Each row is a point. Each copy is the shape, with its points in the same order, turned, moved and blurred by noise. Is it also mirrored, or only turned?

Shape (6 x 2):
-23 -15
-30 -18
32 35
60 -4
-13 -20
0 -8
Copy 1 (6 x 2):
-2 -29
-7 -38
9 43
51 30
8 -31
9 -10
Copy 1 is: only turned
Copy 2:
-11 -24
-15 -35
-13 47
33 47
6 -20
-1 -5
Copy 2 is: only turned
Copy 3, 6 rows:
-30 -12
-36 -14
20 45
53 3
-16 -15
-9 -6
Copy 3 is: only turned

Shape (7 x 4):
-10 2 -15 29
-17 -18 -2 -14
5 6 7 37
-3 3 6 7
-15 10 -18 6
60 -9 1 -32
6 -8 -10 27
Copy 1, 7 rows:
-10 -26 14 17
5 -17 -26 -4
-20 -3 18 28
-9 -3 -1 5
-5 -24 11 -6
51 41 -5 8
0 -16 9 27
Copy 1 is: mirrored
Copy 2, 7 rows:
3 -19 -6 -32
-18 -10 -2 14
21 -16 5 -34
2 -1 7 -10
-16 4 -12 -21
46 16 -17 38
13 -19 -11 -23
Copy 2 is: mirrored
Copy 3 (7 x 4):
-27 -2 -14 2
19 -11 -28 -10
-25 -9 10 17
1 -5 -1 0
-9 10 -18 -12
55 22 -2 42
-15 -3 -11 19
Copy 3 is: only turned
Copy 4 (7 x 4):
24 12 7 14
15 0 -26 -19
11 12 31 6
4 12 3 -7
12 23 -13 7
-57 -29 -12 -2
11 -3 12 14
Copy 4 is: mirrored

Shape:
-15 -16 -18 4 9 -7
-15 -15 11 -10 -30 16
24 46 15 -19 -1 22
17 14 -12 -22 19 -47
-43 6 -27 -2 -13 -19
-21 43 -4 -20 17 21
22 18 10 -18 10 33
-3 1 -60 23 -9 -28
-18 7 22 13 -8 12
Copy 1, 9 rows:
-18 -20 4 14 6 -13
1 -22 17 -17 -8 27
44 18 -32 -2 2 26
3 -22 -46 12 -22 -33
-52 0 -9 -8 -8 -2
-4 16 -40 -8 30 18
33 1 -20 12 15 23
-44 8 -7 38 -27 -19
5 7 15 -17 6 2
Copy 1 is: only turned
Copy 2:
5 17 -16 0 -4 -18
-19 -13 0 -7 -31 4
21 -4 18 -23 8 53
38 -2 13 -10 37 -21
-24 21 -12 -31 8 -29
16 32 6 -47 -3 26
28 0 4 -12 -14 44
-8 13 -44 -3 43 -23
-20 19 14 2 -14 16
Copy 2 is: mirrored
Copy 3, 9 rows:
16 -1 -19 16 18 -13
-33 -19 -10 5 1 -1
0 9 4 -18 -19 56
35 35 -18 -33 7 -7
-1 25 -33 26 -4 -21
2 36 -18 18 0 52
6 -9 -1 -10 3 52
47 4 -28 24 -21 -32
-16 2 14 19 7 10
Copy 3 is: only turned
Copy 4, 9 rows:
-10 -2 -23 6 -5 -6
3 10 24 16 -12 -24
26 17 33 -6 48 1
8 32 -42 -36 26 -15
-28 20 -25 29 11 -21
-8 -4 15 8 58 -7
25 -4 29 -12 29 2
2 26 -55 28 1 13
-24 16 28 4 8 1
Copy 4 is: mirrored

Shape, 11 rows:
5 -44 28 2 13 6 -8 -42
12 33 -26 14 10 -18 -39 5
-10 41 -15 -15 32 11 -5 -24
25 19 -6 -19 27 2 8 47
-29 -59 -5 -12 15 27 -26 -29
21 18 -13 -3 7 -12 15 16
-3 41 -21 -17 -22 -35 2 22
-20 -49 -4 34 4 33 7 -30
22 44 16 -15 -13 20 -5 39
-24 -47 24 23 15 4 -3 -20
32 22 -27 -14 -10 -1 -3 0
Copy 1:
-28 -54 31 -30 21 15 9 8
7 9 -31 23 29 -30 8 4
-14 39 20 -2 24 -8 1 29
20 14 28 23 -5 -40 31 -14
-39 -32 37 -59 39 -22 -16 -11
0 13 19 20 -10 -15 22 -8
-6 28 -15 17 -35 -36 10 3
-40 -42 47 -19 29 10 -34 -15
48 8 20 6 -31 -34 9 6
-47 -52 39 -16 24 -12 -14 6
14 24 -7 -6 -11 -2 17 -18
Copy 1 is: mirrored
Copy 2:
-8 -6 -16 -35 38 -11 23 -46
24 5 -44 -6 -8 5 -35 -3
-21 21 -40 -2 -4 30 0 15
31 10 10 -32 -4 45 -26 15
-27 -26 -24 -41 60 -30 19 -2
26 21 -3 -20 -15 21 -3 3
21 -5 0 7 -46 12 -16 17
-18 20 0 -23 57 -48 12 -10
1 14 26 -17 -20 32 -58 -4
-4 -6 4 -7 56 -22 27 -31
11 5 -8 -37 -29 0 -21 -1
Copy 2 is: mirrored

Shape:
-9 -3 -8 -12 -5 8 -11 3 22
29 34 1 18 11 18 -13 -32 16
-12 -2 -12 -15 -9 10 0 3 -10
0 4 -9 8 -15 -17 3 24 -1
5 28 22 -15 15 12 25 31 17
-11 -22 8 -15 -3 -3 11 8 10
-6 -27 -21 1 11 11 -18 14 -3
41 35 -2 -13 14 -2 -22 -11 9
3 -25 0 4 -6 -12 -3 6 -11
-17 -13 8 3 -6 -8 -20 16 1
29 33 18 -7 2 36 -20 -12 7
11 -22 -11 -1 -21 -5 -1 27 8
Copy 1 (12 x 9):
-3 0 -22 -5 10 -15 -15 13 13
40 -5 -45 -1 -8 4 24 -22 15
-12 1 -9 -9 -12 -19 -3 12 -7
-1 9 -2 12 10 -8 -23 -9 -20
22 49 -1 18 0 -5 8 17 14
-9 5 17 -2 5 -7 -14 10 13
-11 -15 -7 -7 27 -5 1 19 -10
60 -9 -25 -1 -9 -15 1 0 -1
-6 -15 14 0 7 2 -15 -3 -9
-11 -13 -1 22 13 -11 -20 8 2
36 1 -41 3 -29 9 13 13 14
-2 6 -3 -5 15 9 -32 7 -15
Copy 1 is: mirrored
Copy 2 (12 x 9):
-4 -6 13 -15 -17 -2 -21 -5 7
-3 -24 1 31 -6 38 -15 18 -4
3 3 -10 -20 -9 -15 -3 2 -1
-5 0 22 -16 13 -15 8 16 -1
-16 24 12 -15 5 25 6 10 38
4 7 14 -18 -16 -15 6 -18 16
11 3 9 -2 5 -24 -31 -20 -4
10 1 14 5 1 50 -10 12 -24
2 4 24 1 4 -28 12 -11 -14
-24 3 18 -11 -4 -20 -9 -13 -5
-6 11 -8 25 -20 36 -19 19 -6
12 10 38 -16 -3 -28 -7 7 -1
Copy 2 is: mirrored
Copy 3, 12 rows:
-16 12 -26 1 4 12 -4 -4 -10
26 29 -14 1 24 16 -38 -22 26
-8 4 -6 11 -1 -5 8 -15 -14
-23 16 -10 19 -19 -7 1 -4 18
-8 39 8 -9 21 0 20 23 21
-14 -4 -21 -1 -4 9 25 1 4
-19 -22 -22 18 6 -8 -11 3 -9
20 28 2 -21 -2 1 -43 -2 16
-9 -16 -16 15 -18 2 6 -5 14
-26 -5 -9 18 -13 20 -1 2 1
36 34 2 3 20 18 -26 3 0
-14 5 -32 19 -23 -9 6 13 6
Copy 3 is: only turned
